Every row gives one point. Each copy is the shape, with its points in the same order, turned, moved and blurred by noise. Some copies are also mirrored. Which?
In the rows, 128 means zero.

Shape, 7 rows:
[[171 117]
 [128 105]
 [143 145]
 [101  98]
 [197  82]
 [210 172]
 [ 80 164]]
Copy 1 (7 x 2):
[[110  95]
 [116 134]
 [152 105]
 [127 163]
 [ 74  83]
 [145  33]
 [201 157]]
Copy 1 is: only turned
Copy 2 (7 x 2):
[[143  73]
 [137 120]
 [101  96]
 [144 149]
 [175  57]
 [ 97  19]
 [ 58 144]]
Copy 2 is: mirrored
Copy 3:
[[128 101]
 [140 143]
 [ 96 117]
 [137 166]
 [170  77]
 [ 80  49]
 [ 68 177]]
Copy 3 is: mirrored
Copy 4, 7 rows:
[[ 90 147]
 [133 113]
 [127 159]
 [152 107]
 [ 49 114]
 [ 79 199]
 [195 161]]
Copy 4 is: mirrored

Shape:
[[ 78 174 124]
 [ 84  98 160]
 [139 140 179]
 [139 101  53]
 [ 94 102  47]
 [170 183 180]
 [176 153 162]]
Copy 1, 7 rows:
[[117 111  61]
 [117 164 123]
 [182 143 118]
 [ 90  71 161]
 [ 54  70 133]
 [215 111  93]
 [192 106 125]]
Copy 1 is: only turned
Copy 2, 7 rows:
[[111 163  77]
 [ 62 119 112]
 [117 153 158]
 [169  65  65]
 [137  83  44]
 [150 176 180]
 [153 140 169]]
Copy 2 is: only turned

Shape:
[[168 163  97 133  82 146]
 [ 80 158  76  96 164  81]
 [ 81 155 101 127 115 172]
 [123 191 141 101 173 170]
 [133  94  79 122  91 158]
 [188 134 175 117  78 129]
 [122 198  72 142  95 176]
 [ 81 137 155 132 128  82]
 [126 174 151  90 143 167]
 [158 102  65 124 145 125]
 [117 112 115 142 129  92]]
Copy 1:
[[ 60  97 173 131  89 130]
 [121 152  80 118  94  59]
 [ 70 135 111 123 139 135]
 [ 87 203 148 158 123 119]
 [ 81  75 113 129  91 163]
 [124 110 226 129  89 151]
 [  7 119 139 135 127 115]
 [153 135 135  91 140  91]
 [ 93 189 151 141 109 144]
 [108  86 103 183  80 122]
 [143  91 123 132 122 102]]
Copy 1 is: only turned
Copy 2 (11 x 6):
[[130 131 141 172 108 174]
 [113 135  88  59  60 143]
 [150 159  77 106 143 182]
 [213 124 100 103 103 153]
 [ 88 119 128 129 156 167]
 [147 134 190 181 134 113]
 [140 145  86 152 103 214]
 [124 171 109  98 104  79]
 [199 143 129  97 118 146]
 [ 98  69 113 114 119 157]
 [ 99 116 104 109 105  99]]
Copy 2 is: only turned
Copy 3 (11 x 6):
[[ 69 110 123 110  87 139]
 [108 110 165 180 185 190]
 [114  82 178 166 110 121]
 [156  55 123 155  97 178]
 [ 73 115 124 152 131  84]
 [125 121  93  56 106 118]
 [ 72  84 164 149  72 152]
 [163 146 174 128 158 150]
 [150  58 130 130 109 155]
 [ 78 134  89 177 141 136]
 [124 162 139 149 148 139]]
Copy 3 is: only turned

Shape, 12 rows:
[[190 110 119  86 189  97 123 123]
 [129 182  66 223  68 144  97 152]
 [201 168 160 117 143 168  98 113]
 [156 105  88 108 126 153 128  79]
 [ 84 144 123 201  93 148  40 185]
 [ 92  89 141  69 123 116 229 171]
 [ 76 109 162 133 180 143 167 158]
 [136 158  85 150 103 179  66 195]
 [147 146 107 177  43 112  78 143]
 [137  84 132 119 126 107 223 150]
 [148 157 119 116  97 138  80 103]
 [127  39 148 130 117 145 199 166]]
Copy 1, 12 rows:
[[200 144 157  78 176 111 162 171]
 [133  44  51 161  48 143 153 144]
 [198 103  91 145 176  63 173 142]
 [144 114 111  99 175 141 230 150]
 [ 62  85  80 195  89 101 104 159]
 [134 243 114  79 121 150 169  91]
 [130 214 106 142 159 151 128 106]
 [120 101  80 178  86  98 165 177]
 [104  48  90 115  73  85 158 138]
 [176 196 116  84 121 164 164  83]
 [132  79  75  96 142  87 166 156]
 [127 190 167 123 111 154 177  65]]
Copy 1 is: mirrored
Copy 2 (12 x 8):
[[ 95 183 100 144 132 179  87  73]
 [184 101 161  93  95  40 152 102]
 [ 64 178 120  87  71 120  75  94]
 [ 80 121 130 110 104 169 144 102]
 [168  78  86 149  94  40 107 166]
 [ 88 213  58 134 224 151 158 142]
 [ 86 188  88 194 165 118 132 156]
 [135 103 145 104 129  85  80 160]
 [171 101  78  76  85  69 131 104]
 [127 223  80 121 178 148 174 117]
 [ 93 102  94  94  92 106 117 105]
 [133 219  74 120 154 175 156 185]]
Copy 2 is: mirrored
Copy 3:
[[108 112  47  94 133 117 101 112]
 [122 106 164 197 164 235 136 199]
 [143 151 120  56 149 154 108 156]
 [ 77 124 101 126 146 115  74 192]
 [123  51 194 157 153 188 191 177]
 [111 171  93 199 161  23 162 124]
 [123 109 154 162 179  63 134  92]
 [132  84 132 134 197 183 177 205]
 [114 119 143 166 102 202 160 207]
 [139 156  85 205 134  62 115 128]
 [ 85 135 134 103 133 168 135 185]
 [159 115 110 195 132  35 121 163]]
Copy 3 is: mirrored
Copy 4:
[[200 123 138 141 129  91 130  68]
 [ 96 221  68 149  83 194 166 165]
 [201 162  68  80 107 110 190  78]
 [178 142  86 122 186 119 138 131]
 [122 221  91  89  69 226 108 126]
 [122  10  99 108 121 122  86 132]
 [125 108 114  68  85 100  66 130]
 [177 200  48 133  73 196 123 121]
 [125 178  97 126 117 223 180 125]
 [129  46 130 123 117 115 126 149]
 [153 172  68 105 149 157 163  82]
 [161  53 139  87 112 152 105 184]]
Copy 4 is: only turned

Shape, 13 rows:
[[151 156 104  84 136  35  87 138  75]
 [ 82 135 112 137 119 224 111 163  89]
 [135 150 108 148 137 186 131 205 111]
 [106 138 102 140 138  20  81  74 151]
 [176 137 151  61  60  99 152 131 164]
 [102  70 217 127  52 138 149 115 127]
 [162 109 181 126  54  99 155 112 120]
 [147 184 114 154 120 130 118 115 102]
 [149  79 107 132  57 115 136 103 130]
 [180 141 130 116 136  75  94 134 118]
 [133 158  99 118  92  54   8 130 117]
 [ 92 162 100  89  93 189  73 162  70]
 [142 142  91 130 198 113  40  80 108]]
Copy 1 (13 x 9):
[[107  34  93 149 211 118 164 107  87]
 [161 195  45  98 144 116  81  66 131]
 [192 170 109  88 172 131 122  75 135]
 [ 65  37 137 128 122  80 140 140  82]
 [ 92  69 124  93 145 243 133  71 113]
 [108 145  62 130  47 218 131  76  79]
 [ 99  98  81 100  98 209 178  80  97]
 [108 125  89  84 181 115 163 121 122]
 [ 85  75  74  96  93 152 142  60 131]
 [108  85 128 110 182 128 156  83  75]
 [111  21  75  78 177  81 117 116  49]
 [156 138  28 105 196 120  74  94 118]
 [ 63 116 121 118 199  47 122  87  76]]
Copy 1 is: only turned
Copy 2:
[[ 63  97  59 181 178  93 151  98  97]
 [197  79 130 138  94 200 115 145 157]
 [156 105  90 129 100 211 139 157  88]
 [ 95 152 149 165 177  56 129  54  92]
 [103 166  36 164 144 104  37 159 102]
 [184 162 102 130 202 111  59 192 174]
 [153 166  53 120 184  98  75 160 137]
 [126 127  73 114 123 146 130  76 128]
 [185 143  74 149 137  64  90 141 110]
 [ 99 155  62 167 158 113 147 111  95]
 [135 105  87 217 195 112 124  37  84]
 [163  41  89 187 118 186 106 113 154]
 [105 148 123 197 112 124 200  54 145]]
Copy 2 is: only turned
Copy 3, 13 rows:
[[ 83 133 129 135 217 125 202 139 126]
 [136  40  85  54 115 126  84 126  70]
 [ 97  46  97 137 113 104  97 141  85]
 [148 150 201 103 157 123 223 185 115]
 [ 91 211  87 131 131  84 144 158  50]
 [167 178  88  97  80 146 147  72  24]
 [138 204  99 150 125 146 141 115  52]
 [102 115 135 121 137 158 111 165 118]
 [191 164  98 129 155 117 140 161  52]
 [ 91 129 121 150 158 136 187 171  88]
 [ 88 112 180 105 214 142 196 187  49]
 [ 86  64  86  37 174 135 107 139  65]
 [114  74 122  95 156 172 210 213 130]]
Copy 3 is: only turned
Copy 4:
[[121 160 174 144 180 124 123 171  32]
 [ 79 105 185  91  72 189 149 102 160]
 [ 96 115 182  83  91 133 178  81 126]
 [171  89 133 189 208 130  88 153  85]
 [170 183  90  98 109  79 136 175 117]
 [112  94 107 124  69  82 119 216 195]
 [120 121 101  96 124  69 111 199 144]
 [119 119 173  77 162 134 112 125 123]
 [112  97  68 106 111 113 108 155 113]
 [136 133 150 119 183 111 163 158  85]
 [181  89 159 138 160 178 131 185  38]
 [105 137 185  80  71 216 145 139 103]
 [110 106 154 154 227 203 152 137  98]]
Copy 4 is: only turned

Shape:
[[154 159 130 121  87 103 150 125 118 154 137]
 [151 120 173 127  99 126 104 107 125 135 160]
 [124 132 143 104 161 128 130 102 121 123 109]
 [ 79 100 118 105 154 116 110 144 113 108 121]
 [116 143 170  81  82 104 131  96 144 145 119]
 [148 122 165 142 102 129 156 172 114 150 172]
 [142 167 168 131 107 187 121 121 124 129 125]
 [150 112 144 130 194 196 120  96 150 155 107]
 [129 140 158 118  88 102 104 184 106 151 107]
 [141 157 156   7 121 105 178 157 105 120 111]
 [131 159 175 129  95 112 165  97  95 134 124]
 [117 137 162 143 164 120 134 103 174 128 121]
 [111 139  94 114  88 146 119 154 114 118 188]
 [133  66 160 121 100 137 105 138 119  37 126]
 [146  96 149 138  83 137 117 144 124  78 103]
 [130 141 118 143 239  95 104 155 127 122 136]]
Copy 1:
[[140 143 152 111 131 109 163 120 136 167 124]
 [175 146  85 109 149  89 150 103 156 150 112]
 [153 108  87 128 129 153 130 128 132 120 123]
 [112  99  69 146 129 109 108 130 132 101 158]
 [171 108 108  91 131 121 131 113 141 190 155]
 [146 167 125 112 181  73 167 148 139 130 134]
 [198 154 129 136 160 132 119 121 176 131 118]
 [175 163  73 115 154 181  98 115 120  80  93]
 [126 112 141 133 188  93 151  92 146 142 160]
 [148  47 161  62 139 134 153 174 150 127 161]
 [188 122 126 141 136 117 170 142 127 174 130]
 [141 152  60 129 155 168 131 140 138 155 125]
 [124 160 129 126 107  63 118 134 183 117 147]
 [149  80  60 148 167  54  91 144 171 135  86]
 [145 102 105 148 175  76  98 125 154 151  91]
 [ 74 133  56 150 147 173 175 126 147  70 122]]
Copy 1 is: only turned
Copy 2, 16 rows:
[[105 148 120 115  95 147  99 146 111 113 144]
 [137 153 126 167 124 103  87 161 107 131 147]
 [148  93 110 146 140 122 119 119 138 125 149]
 [158 123 119 144 159 121 185 132 147 123 128]
 [ 91 112  99 129 132  96 106 176 118 110 137]
 [166 187 112 132 102 136  96 146 101  89 117]
 [156 130 115 147  74  75  90 124 140 112 159]
 [183 103 113 148 142  94  69  71 169 159 127]
 [143 178 107  91 131 114 133 161 122  94 175]
 [150  71  30  89 106 146 136 176  92  98 143]
 [118 109 140 134 102 120  92 143 101  74 153]
 [122 126 105 179 153 114  97 101 160 103 130]
 [143 171 124 148  64 131 163 164 130 143 112]
 [164 147 104 192 142  72 176 122  56 132 156]
 [136 158 113 150 121  78 149 111  74 126 165]
 [186 139 105 170 171 193 136  90 186 124 164]]
Copy 2 is: mirrored
Copy 3, 16 rows:
[[120 116 132 117 113 124 169 151  80 106  87]
 [ 98 125 103 121  93 171 133 114 105  84 107]
 [117 163 118 123 129 131 126 123 158 121  90]
 [131 157 116 125 127 142 130 142 170 156 157]
 [ 96 138  94  87  98 143 174 168 136 104  83]
 [153 120 115  89  92 134 139 112  68  89 138]
 [131 113 116 118 112 125 102 145 134  45 102]
 [123 152 115 122 113 111  32 110 155 114  77]
 [167 129 138 110  83 172 156 177 112 109 126]
 [158 225 100 111 113 103 197 179 123  92  98]
 [134 109 110 102 123 135 180 119 126  86  70]
 [ 95 140 137  65 134 149 104 114 150 121  91]
 [100 116 127 143 113 107 149 149 102 100 181]
 [128 153  66 131 170 205 123 132 131  89 169]
 [142 127  88 123 158 185 122 156 112  92 136]
 [128 195 203 119 124 144  96  87 141 160 126]]
Copy 3 is: only turned
Copy 4 (16 x 11):
[[152 142 117 135 101 125 148 160 135  93 108]
 [144 129 121  84 111  98 115 130 128 121 135]
 [116 129 136 148 132 107 160 119 147 150 158]
 [ 78 102 158 144 167  95 151 114 143 132 112]
 [119 105 115 112  99 109 149 157 163  86 165]
 [152 157 118 117 120  72 109 154 152 118  76]
 [164 152 121 112 139 141 108 123 185 132 144]
 [153 128 121 166 153 110 108 119 145 212 175]
 [150 112 185 127 115 103 127 157 166  86  95]
 [147 142 135 146 155  64 228 176 189  77 151]
 [139 152 108 125  77 112 154 117 172 102 127]
 [ 87 149 133 140 107 113 117 145 148 168 160]
 [123 137 107 113 186 126 120 138 126  83  84]
 [101 109 151  37 160  99 166 114 162 165  96]
 [128 109 148  68 132 129 153 137 169 155  89]
 [ 91 178 199 185 154  89 131 123  94 171 130]]
Copy 4 is: only turned

Shape, 17 rows:
[[ 70 138 141 119  94 172  92  48 162 148 110 138]
 [110 145 116 111  80 108 168 121 141 132 126 105]
 [119 159 120 133 134 136 155 142 115 146  62 124]
 [121 116 130 119 145  99 176 149 149 115 123 136]
 [137 122 111  97 183 190  69 156 156 150 140  63]
 [113 159 122 104 130 116  78 105  97 170 127 123]
 [180 118 113  98 141 106 135  91  88 145 127 169]
 [101 137 126  86 158 161 113 160 112 157 119 143]
 [144 140 110  95 109 137 140  98 121 166 103 120]
 [156  84 152 101 142 156 111 166  78 151 106  98]
 [ 88 157 168 149 137 142 138  94 123 145 111 140]
 [135 176 143  87 157  94 106  92 103 117  71 148]
 [114  90  99 111 178 160 134 117 116  99 142 136]
 [130 113  88 124 168 122 131 130 114  94 120 167]
 [108 137 142 109 129 166 118 103  93 130 125 136]
 [110 125 142 134  76 125 144 121 139 163 100 113]
 [165 136 104 105  79 149 112 144 159 149 176 114]]
Copy 1, 17 rows:
[[153  79  79 104 157 125  97  94 176 172 120 182]
 [160  95 131 146 149 119 150 130 105 156 169 118]
 [175 113 147 110 142 155 168 139 124 110 107 153]
 [108 130 135 113 151 154 160 104 110 123 159 112]
 [ 48  70 117 148  96 145 132 185 170 106 104 161]
 [149 137 109 140 127 106 118 166 162 114 148 186]
 [129 160 186  86 146  78 124 130 164 114 162 146]
 [119 113 109 102  92 140 106 153 142  80 125 138]
 [143  98 154  98 144 111 128 156 148 135 153 155]
 [106 141 139  89  57 139 158 165 154 143 124 141]
 [165 131 112 116 151 171 112 106 167 138 127 147]
 [160 129 162 112 125 147 151  99 161  96 164 212]
 [ 85 118 119  99 117 120 149 104 183 105 121 101]
 [107 137 135 104 138 107 150  86 152  82 123 124]
 [150 118 121 111 105 130 111 115 171 127 126 141]
 [150 117 116 105 144 131 141 140 113 190 133 141]
 [ 90  96 148 164 119  83  93 163 116 164 134 127]]
Copy 1 is: only turned
Copy 2:
[[164  62 126  96 197 136 108 118 167  60 154 139]
 [135 145 116 106 174  80 110  90 136 132 146 109]
 [123  90 156 103 137  91 121 127  95 145 122 119]
 [133 158 110 115 134 119 111 108  72 124 135 121]
 [111 117 115  91 140 143 169 139 137 130 114 249]
 [137 100 128 137 193 138 118 151 158 139  94 141]
 [129 122 102 115 131 178  80 149 137 178 125 101]
 [120 121 144  96 175 154 163 154 102 131 117 149]
 [145 103 120  87 163 123 109 128 150 163 137 126]
 [122 116  91 118 113 132 192 172 133 161 130 143]
 [148  73 138 148 173 129 122 112 106 103 149 124]
 [118  97 142 142 157 124  61 192 114 134 122 128]
 [ 79 117  87  88 136 178 128 119  94 107 132 149]
 [ 85 129 116 103 122 169  94 127  94 112 106 116]
 [110  89 122 122 167 153 136 142 137 118 151 121]
 [169 112 118 111 151  84 138 105 142 122 136 107]
 [142 172 131  95 146 141 136  88 191 140 136 161]]
Copy 2 is: mirrored

Shape, 16 rows:
[[ 17 122 118 212 161 137 143 158  95 163 127 101]
 [161  88 128  83 140  77 147 137 119 143 114 188]
 [ 26 154 142 226 240 137 156 103 114 184 177 143]
 [174  97 101  48  75 148  92 137  88 161 145 122]
 [164 197  61 137 103 123 135  79 141 113  75  56]
 [122  86 147  77 129 115  53  91 110 201  98 123]
 [152 112 121  59  62 114 137  61 134 135 154 152]
 [159 157  88 114 152 156 175  38 139 171  64 115]
 [120 195  55 122 197 189 156  75 131 126  99 109]
 [ 67  96 158 166 221 121 167 115 109 142 150  61]
 [127 117 138  83  87 126 187  58  90 148  92 120]
 [157  46 192 115  89 147 139 143 105 179 147 172]
 [132 123 158  83 108 143 123 155 181 150 130 139]
 [122  34 137 143 133 139 111  80 126 139 131 153]
 [ 62  82  76 161 177 123 148 105 141 222 136  74]
 [ 64 166  61 104 163 162 134 125 154 112  77  94]]
Copy 1 (16 x 12):
[[ 64 143 216  54 212 162 131  77 148 148 111  95]
 [147  92 173 176 110 106 170  92  95 105 173 159]
 [115 145 168  18 240 129 140  24 177 142 185  88]
 [ 84 121 156 197 116  84 157 189 119 139 177 189]
 [ 49 109  53 158 143 144 100 121 149  64  85 163]
 [ 61 108 190 153 107 103  81 106 108 124 210 202]
 [111 147 115 132  74  63 152 147 106  91 155 193]
 [ 78  96  70 139 120 118 129  44 184  96 131 221]
 [108 127  85 133 217 131 115  66 190  96 120 213]
 [108  55 177  35 201 104 116  99 152 116 137 118]
 [ 64 103 137 133  93  53 149  86 139 105 108 178]
 [123 103 211 147  51  78 177 137 156 186 166 136]
 [134 128 134 144 113 114 113 139 104 184 145 163]
 [135 116 209  95  84 129 132 113 168  95 173 175]
 [ 41  80 166  41 189 170 151  91 145 131 174 171]
 [108 131 134 119 208 161  91  94 131 121  83 213]]
Copy 1 is: mirrored
Copy 2, 16 rows:
[[ 84  72 115  70  54 105  55 123 187 173  56 124]
 [157 146 147 158 176 148 133  75 115 160  77 158]
 [ 86 101 171  67 112 100  33 199 217 187  15 106]
 [114 120 130 156 170 101 112  55  79 115 193 145]
 [ 66 139 157  82  92 164 201 106 171  80 172 125]
 [125  94 165  86 157 123  82 101  60  97 118 186]
 [187 185 151 120 162 136 112  84 115  90 173 129]
 [ 83 133 182  66 163 179 157 112 138  82 109  69]
 [ 51 144 193  65 126 116 171 124 151 141 117  39]
 [109  70 113  27 154 105  97 151 204 187  68 147]
 [172 113 156  80 166 153 128  59 157  82 130 102]
 [171  96  85 167 191 124  63 101 105 104  94 132]
 [163 111 117 144 123 135 131 147  84 148 135 125]
 [133 155  81  87 166 107  80 106 108 107  74 152]
 [ 60 106 125  34 133 173  45 120 147 185 102 135]
 [ 85 126 161  47  68 122 168 113 120 177 120  82]]
Copy 2 is: mirrored
Copy 3:
[[192 107  96 144 128 243 143 195 110 151  75 174]
 [ 90 152  61 106  89 101 142 129 142 154 116  94]
 [228 137 166 153 165 238 144 201 167 187 105 127]
 [ 63  74  47  77 116 131 125 124  81  86 162  81]
 [126  56 114 121  87 133  28 128 166  51 121 181]
 [ 98  19  72 120 126 113 147 156 119 167 131  89]
 [ 43  91  72 112 114 153  96  69 159 122 149  86]
 [154  64 125 120  84 128  25 121 166 115  94  79]
 [199  97 150  95 149 141  29 119 141  97  94 128]
 [127 128 156 158 156 199 109 225 116 163  67 135]
 [ 86  91  63 162  93 163  47 106 130 140 111  81]
 [ 74 115  81 140  68 169 188 124  84 144 127  41]
 [ 84  97 128  86  83 147 141  95  89 156 133 133]
 [ 91  83  99 141 130 160 174 129 145 126  64  67]
 [143  61 115  77 125 220 106 225 160 160  67 113]
 [164  79 115  78 146 151  59 116 110 128  65 186]]
Copy 3 is: only turned
